Every row gives one point. Each copy is the shape, with its points in the same order, turned, moved and blurred by noise. Some copies are also mirrored. Which?

Shape (9 x 3):
[[-95   0  24]
 [ -7  40  15]
 [ 13 -36 -32]
 [ 19 -18 -59]
 [ 14 -35  18]
 [ 18 -34  -1]
 [  8  23 -13]
 [ -3 -19 -13]
 [  3 -16  19]]
Copy 1 (9 x 3):
[[ 10  92  -7]
 [-42   8 -12]
 [ 45 -33  -9]
 [ 37 -41 -47]
 [ 21 -18  31]
 [ 29 -16   9]
 [-21 -12 -27]
 [ 24  -8  -4]
 [ 10   2  24]]
Copy 1 is: mirrored
Copy 2 (9 x 3):
[[-14  76 -52]
 [ 27  41  32]
 [ -3 -41   1]
 [ 31 -57  -1]
 [-36 -11  24]
 [-27 -21  21]
 [ 30   4  28]
 [ -1 -12   3]
 [-21   2  24]]
Copy 2 is: only turned
Copy 3 (9 x 3):
[[ -3  31  92]
 [  6  47   0]
 [-53 -27  -6]
 [-73 -14 -17]
 [  7 -28  -1]
 [-16 -31 -10]
 [-27  26 -15]
 [-28 -12   2]
 [  4 -10   7]]
Copy 3 is: only turned

Shape (10 x 4):
[[ 11  28  54  48]
 [ 20  27 -46 -13]
 [-48  21 -56  -3]
 [-19   1 -16  -8]
 [-45  14 -50   8]
 [  2  22 -30 -14]
 [ -8  33 -31 -53]
 [ 28   5 -29   6]
 [-14 -14  79  45]
 [-10  37  77  59]]
Copy 1 (10 x 4):
[[  6  65   5 -39]
 [ -2 -44 -17 -39]
 [-48 -50  27  -1]
 [ -7 -17  32  -1]
 [-56 -30  21   1]
 [ -9 -44   4 -20]
 [  4 -66  32 -49]
 [  1 -23 -24 -28]
 [ 32  82  28 -11]
 [  7  95  11 -56]]
Copy 1 is: only turned
Copy 2 (10 x 4):
[[-18  24  49  70]
 [ 33  25 -31   9]
 [-11   4 -75  30]
 [ -7  -1 -19  18]
 [-11   0 -63  35]
 [ 12  13 -24  11]
 [  4  45 -40 -25]
 [ 29 -13  -8  18]
 [-55  -3  61  74]
 [-48  34  61  89]]
Copy 2 is: only turned

Shape (9 x 6):
[[-43  10  73 -28 -20 -18]
 [ 67  -1 -22  38  -1   4]
 [ 74  -7  -8   9  25  34]
 [ 49 -26 -69  14  54  36]
 [ 52 -34 -37 -29 -20 -35]
 [ 44  12 -43  49   8   3]
 [-63 -23  36 -24   6   8]
 [ 29  27 -33 -38   0  -5]
 [-32   9  68 -14  33 -50]]
Copy 1 (9 x 6):
[[ 24   2 -53  85  39  -6]
 [ 22 -29  52  -1 -46  16]
 [ 41 -39  61 -14   5  10]
 [  6   1  68 -68   1  -7]
 [ 60 -10 -17 -31 -40 -14]
 [ -7  -6  54  -6 -41  20]
 [-11   9 -40  40  55 -35]
 [ 33   9  -2 -16  -2  39]
 [ 36  49 -13  90  34 -21]]
Copy 1 is: mirrored
Copy 2 (9 x 6):
[[ 39 -47  58 -64 -50 -24]
 [ 30  -6 -18  -7  56  27]
 [ -7 -17 -27 -32  74  32]
 [-50 -14 -25  17  82  32]
 [ 17  32 -35   8  34 -30]
 [ 13 -11 -21  23  54  62]
 [-22 -16  68 -48 -41  -4]
 [  0 -11 -47 -18 -14   0]
 [ 34 -90  63 -33 -17 -31]]
Copy 2 is: mirrored
Copy 3 (9 x 6):
[[ 27  74  30  24  68 -12]
 [ 52 -18 -11  42 -60  10]
 [ 37 -23  13  33 -52  61]
 [ -8 -57  -5   6 -61  40]
 [ 54  25 -28 -41 -56  15]
 [ 27 -23 -17  42 -62 -12]
 [ -4  25  12  -7  67  -2]
 [  1  46 -14  15 -46  21]
 [ 28  46  74   5  35 -27]]
Copy 3 is: mirrored
Copy 4 (9 x 6):
[[ 11  -8 -11   0  53 -59]
 [ 46 -16  11 -31 -65  39]
 [ 19 -48  40 -21 -40  56]
 [-30 -22  13 -28 -85  78]
 [ 15 -26   1 -75 -65 -14]
 [ 44  15   2 -17 -73  37]
 [-31 -10 -27   4  41 -12]
 [ 13   9  47 -62 -23   6]
 [ -3   6   8  44   7 -65]]
Copy 4 is: mirrored

Shape (11 x 8):
[[ 21  18 -19  -9  31 -86  16 -21]
 [-24  -6   3   1 -95  -7  19 -15]
 [  7  20 -22  25  31  32 -30 -12]
 [ -3   7  -1  16   5   8  34 -22]
 [ -8 -11   1  17  22   2  26  12]
 [ -2  10  -1   6  37  28  25  37]
 [ -6  -8  -9  14  -5 -36  39  13]
 [  4 -27 -16  12  -9   5 -10 -14]
 [  2  -8  16  -5  38  21  -7   3]
 [-62  12  -1  14   3  29  12  -5]
 [  9   8  17  40  32  -2   7  16]]
Copy 1 (11 x 8):
[[ 54   6  22  17 -50 -74  38 -19]
 [-17 -30 -32  19 -59  52  54 -15]
 [ 33  26  -9  -4  19   2 -24  17]
 [  8  -6 -10  24 -29  -6  11  37]
 [  8 -15   1   0 -38 -17 -21  24]
 [ -3   5  24 -21 -24 -11 -34  42]
 [ 16 -18  -1   0 -68 -19   7  10]
 [ 18 -25 -24  -8  -5   0   9  -2]
 [ -3 -16  20   0   7 -19 -18  18]
 [-41  16 -28  25 -28   2 -27  15]
 [ 35  -9  23  14 -29  -8 -34  17]]
Copy 1 is: only turned
Copy 2 (11 x 8):
[[-25  31  -3 -14  58 -22  37  31]
 [ 24  39  11 -40 -81  16  13  19]
 [ 22  -2  19  11  20 -13 -28 -52]
 [ -5   9   1  -5 -11  13  26 -36]
 [-11 -26   8  10  -7   8  16 -17]
 [-13 -27  -5  45  -1  22  -6 -29]
 [-16  -3   4   2 -16  -5  38  17]
 [ 31  -9  33 -15  -6   3   6 -11]
 [ -1 -27  11   1  21  31 -19 -28]
 [  7 -22 -32 -16 -39   1 -11 -41]
 [-37 -16  27  14   6  -4  -6 -27]]
Copy 2 is: only turned

Shape (14 x 11):
[[ -4 -40  23 -28 -16 -11 -23   8  11  19 -51]
 [-16 -19  13  20  30 -39 -24   3 -59 -23 -13]
 [-31 -15  15  28 -14   0 -11  21 -20 -27 -60]
 [ 22   7 -23 -48   2   6  55 -15 -21  49 -16]
 [  9 -14  17   8  -4  -9  10 -43  38 -38   7]
 [ -7  37 -42 -17 -37  15 -25 -21 -50   5  -7]
 [ 38 -29 -55  16  37  -2  13  40   0   7  18]
 [  9  23  28  21 -33 -36 -29 -21  19 -18  -2]
 [ 26 -34  11  31  47  18  12  29   1   9  10]
 [  5 -22 -14   0 -20 -53  24  31  33  46  38]
 [-24  34  -5  42 -10 -36 -16 -55  29  32  34]
 [-12  18  46  -2  20   1 -13 -11   6 -29 -16]
 [ 38   3  -6   8  49 -23  -5  30 -11  40 -60]
 [-32  14  21 -34  38  14  15 -37  12 -42 -12]]
Copy 1 (14 x 11):
[[ -3   4 -27 -25 -66  -8  -4  17   7  12   1]
 [  1  49  18 -14 -15   0  38  37 -38 -31  22]
 [-29   0  11 -23 -23 -10  41  42 -22  -8 -23]
 [-36  -1  -3   5   6  -8 -38 -32 -44  54  39]
 [ 56 -32  30   5   4  15   3   6   2  16  -3]
 [-27   8 -42 -22  46  20   9 -37 -25 -20  18]
 [  8  38 -20  62  13 -37 -17   3 -59   6 -12]
 [ 13 -11  30  -5  -4  39   2 -16  13 -40  -6]
 [ 22  42   5  41 -18   8  -7  16 -59  31 -32]
 [ -2 -22 -14  71 -22  15 -48   7 -30 -16  29]
 [ -3 -15  14  56  28  66  15  -9  26 -18  38]
 [ 10  16  26 -31   5  18  -9  30   7   9 -20]
 [-33  71  11  28 -34 -41  -9  -9 -10  11  -8]
 [ 17   4  38 -35  36   3 -16  34   5  41  -1]]
Copy 1 is: mirrored
Copy 2 (14 x 11):
[[ 11 -25  -9 -32 -33 -19  15  33  -4 -18 -27]
 [ 14  11  -4  33  48   2 -11  32   0 -56  -7]
 [-11   5  -5  15  -9   7  29  17 -50 -45 -26]
 [ 61  26   2 -20  -1 -64  -5 -17 -21  48  -6]
 [  7  15  62   9 -30  -9  24 -34  30 -25 -12]
 [  3   1   6 -27  17 -22 -27 -35 -62  -8  45]
 [ 13  37 -29  37  -2   5  12   1  23  49  23]
 [-28  11  68  -1 -21  -7 -11   9 -10 -26   4]
 [ 23  55 -10  13   0  35  16  12  27  15 -25]
 [ 11  -9  43  17  -9 -18  16  43  17  67  17]
 [-17 -26  95  17   8   5 -38 -27  -4  28  -6]
 [-14  29  33 -23  13 -15  16  -6  -1 -37 -41]
 [  0  31 -45  24  -6 -30 -33  29  -2  17 -43]
 [  1  17  32 -26  28 -39  36 -50  15 -31 -39]]
Copy 2 is: only turned
Copy 3 (14 x 11):
[[ -7  21   3 -24 -11   2 -15  48  71  26   5]
 [-39  14  -1  -6  -6  36 -57  48 -10 -22   0]
 [ -9  32 -21   5 -26  61 -24  38  30  25   9]
 [-19 -55  -1  -2 -42 -45  34   9  17  10 -11]
 [-23  52   8  13  16   8  20 -19  29 -24 -26]
 [-21  -4  17  39 -37 -18 -37 -19 -12  37  33]
 [  8 -60 -10  -7  16  24 -19 -16  24 -54  21]
 [  2  68   1  40  31   2  -1  20  10  -3   7]
 [ 14 -31 -19 -29  33  44   1   5  11 -19 -21]
 [-13 -27 -13  10  51 -18  39  34  43 -31  47]
 [-48  24 -28  63  63 -24  -2   1  -4   9  -2]
 [ -6  56 -24 -21   0  13  -3  13 -11  -2 -20]
 [ 29 -35 -46  -6  -8  -1 -42  42  34 -14 -29]
 [-53  49 -27 -36 -23  -1   8 -21  11  -2 -30]]
Copy 3 is: only turned
Copy 4 (14 x 11):
[[ 41   7 -44 -12  15   8  15 -14 -45 -15 -48]
 [-16 -15  12 -15  83  18 -20  19 -15 -12 -28]
 [ -2  12  -1   6  37 -17  28  31 -39 -26 -59]
 [  8 -11 -19  -2   3 -21  13 -77  30  36 -21]
 [-20 -25 -40 -28  -9   7  34  32  -8   3  14]
 [-57   3  -5  22  11 -29 -27 -56 -33 -17 -14]
 [ 39 -57  -2  13  17 -48 -37   8  23   3   6]
 [-22  -3 -13 -47  11  -7  16  17 -69   3  15]
 [ 41 -35  23   2   7  -2 -16  34   7  26 -15]
 [ 30 -57 -23 -72  -6 -50 -18 -17 -17  26 -24]
 [-54   2 -32 -61   2 -29 -30  19 -40  59   9]
 [ -8  28   5 -28  12  24  18  26 -15  -8  -4]
 [ 66  17  10  10  59 -28 -11 -16 -11  28  -5]
 [-25  34 -18 -23  -4  26  24  13  39 -15  -1]]
Copy 4 is: mirrored

Shape (16 x 12):
[[-92  21  32   5  15  -3  10  15   6  15  14  -7]
 [ 13   0 -12   1 -18  -3   9 -95   8   4   0 -24]
 [ -5   7  -9 -10   3 -24   8  11   1  14  11  -1]
 [ 11  36 -13  -5   7  -5 -29  10   2  15   9  -4]
 [  8   2  -6   0   7   3  14  -1  -4 -58  12   7]
 [ 15   1   0  -3   1   7   1  -7  13  13  10   3]
 [  4  -7  30  -7  -6  -2  -5  13 -11 -25  11 -30]
 [ 10  10   9   3  -5   2  -9 -10  17   8  12   6]
 [  9  -6   5  19  15  -8   6  11  15  16   7 -25]
 [  1  -9  -2   4 -11  -8 -12 -58  13 -20   7   4]
 [  3   5 -11  12  16   4 -22   0 -21  -1   5   6]
 [  5   1  15   4   5 -24  -7   4   1  20 -28   8]
 [-24  15  -9  -1   9  -2 -16  17  16   5 -41   3]
 [  9  -2  -5  17  -2 -31 -10  16  19   4  16 -11]
 [  3   0  -5  29 -31 -12   9  16   0  -4 -29   4]
 [-56 -11  -7  -2  -9  -1  -3  16  10  20 -11   1]]
Copy 1 (16 x 12):
[[ 51   5  12 -19  17  -3  41 -54   8  15 -23 -53]
 [-21 -55  24 -33 -24 -22 -34  32  24   4 -51  -6]
 [ 33   4  13  -5   3   6  -5  16  -2  -3   6 -13]
 [ 16  24 -18  -1  -5  -7 -15  17   4  18   0   0]
 [-11  10  31  21 -43 -10  16  -2  14 -27   3  -2]
 [  5 -15   8  12  -1  -3  -9  20  12  12   2  -8]
 [ 15 -12  19  15 -21 -28  27   0 -27   5   1   6]
 [  7  -6   6   8   1  -8  -1  20  22  23  -6  -4]
 [ 21 -17  -3   8  -8  -8  17  31  -9  11   6 -29]
 [-14 -17  29  -3 -10 -25  -7  27  30  -6 -42  -2]
 [-11  20  -3  13   2  -7  -3   9  -9   1 -11 -15]
 [ 13 -10 -10   0  22  13  18  23  -4  -3 -14   4]
 [ 19   2 -35   0  21  -6  20  -4  17 -24  -8  -9]
 [ 24   8   9  -2   1 -17  17  42   4   5   8 -16]
 [-15  -7   2 -19  17  -7  33  22  10 -17  22   0]
 [ 31  -5   6  -6  43 -19  16 -16  13 -13  -2 -35]]
Copy 1 is: mirrored
Copy 2 (16 x 12):
[[-64 -22  25 -10  36  15 -13  18  34  51   1 -37]
 [ 71 -18   0 -25 -21 -12 -27  47  -2  28 -15 -12]
 [ -3 -18   9  10  13  -2   6   5  24   2  13   7]
 [ -3 -31  -2  12  -7  -4  16 -20   6  -2 -18  -7]
 [ 10  22   9  12  29 -16 -22  -9 -23  25  -8  22]
 [  8  -1   2   7  -5  -3   5  11  -3  -6   3 -11]
 [ -2  24   3 -25  36 -22  12  -6  10  11 -15  -1]
 [ -2  -6   0   4  -8 -11  -2  15  -3  -2 -12 -11]
 [  6  12  -3  13   8 -20   6   0  29   1   7 -30]
 [ 27  -6 -19  -7  -6 -17 -18  38 -16  34 -13   4]
 [  2  -5 -19   3   3  12   1 -23  -3  12  -1  -6]
 [ -8  11  -6   6 -18   4  15   8  36  10  -2   8]
 [-23  -4  16  20 -24   3  22  -9  17  45   3   3]
 [ -3  -5 -18  20  10 -36   4   0  27   2   6  -6]
 [-12  17   5  -3 -29 -29 -12 -14  24  17  18  16]
 [-35 -18   9  -5   2  -1  14  10  17  45  36 -11]]
Copy 2 is: only turned
Copy 3 (16 x 12):
[[ 12 -28 -10 -26 -44  18  43   7 -61  10  -9 -10]
 [ -7  38  34  -9  15 -26  10  31  40  27 -16 -62]
 [ 11 -19  -7 -16  -8   5 -12  -9  12  -4 -14  -6]
 [-20  -8  -1   9 -27   4 -13 -23  20  -3  10 -10]
 [ 38  -5   7  17  -3 -39   7  14  18  -2  13  21]
 [ -1   6 -13   8  -4  -3 -13   9  11  -8  -9 -18]
 [ 28 -19   8  25 -19  13  25  22  26 -14  -8   2]
 [ -5   9 -18   7 -15  -3  -2  12  17  -8  -1 -18]
 [ 11   3   8  -5 -27  20 -22  20   9 -20 -15  -7]
 [  2  34   2  -6   9 -20  22  27  33  19   2 -18]
 [-16  -5   5  14 -16  -7  -9   5  13   9  -8  20]
 [-24 -11  -1 -19   1   7   3  12  12 -30 -17   2]
 [-23 -15  11 -15   4  12   3   2 -15 -19  25   6]
 [ 11   0 -11 -19 -27  19 -17  10  31 -11   2   2]
 [ -9 -32   0 -21  -2  -8 -13  47  21 -18  16   0]
 [ -3 -25 -10 -23   3  30   5  18 -29  14   6  -3]]
Copy 3 is: only turned
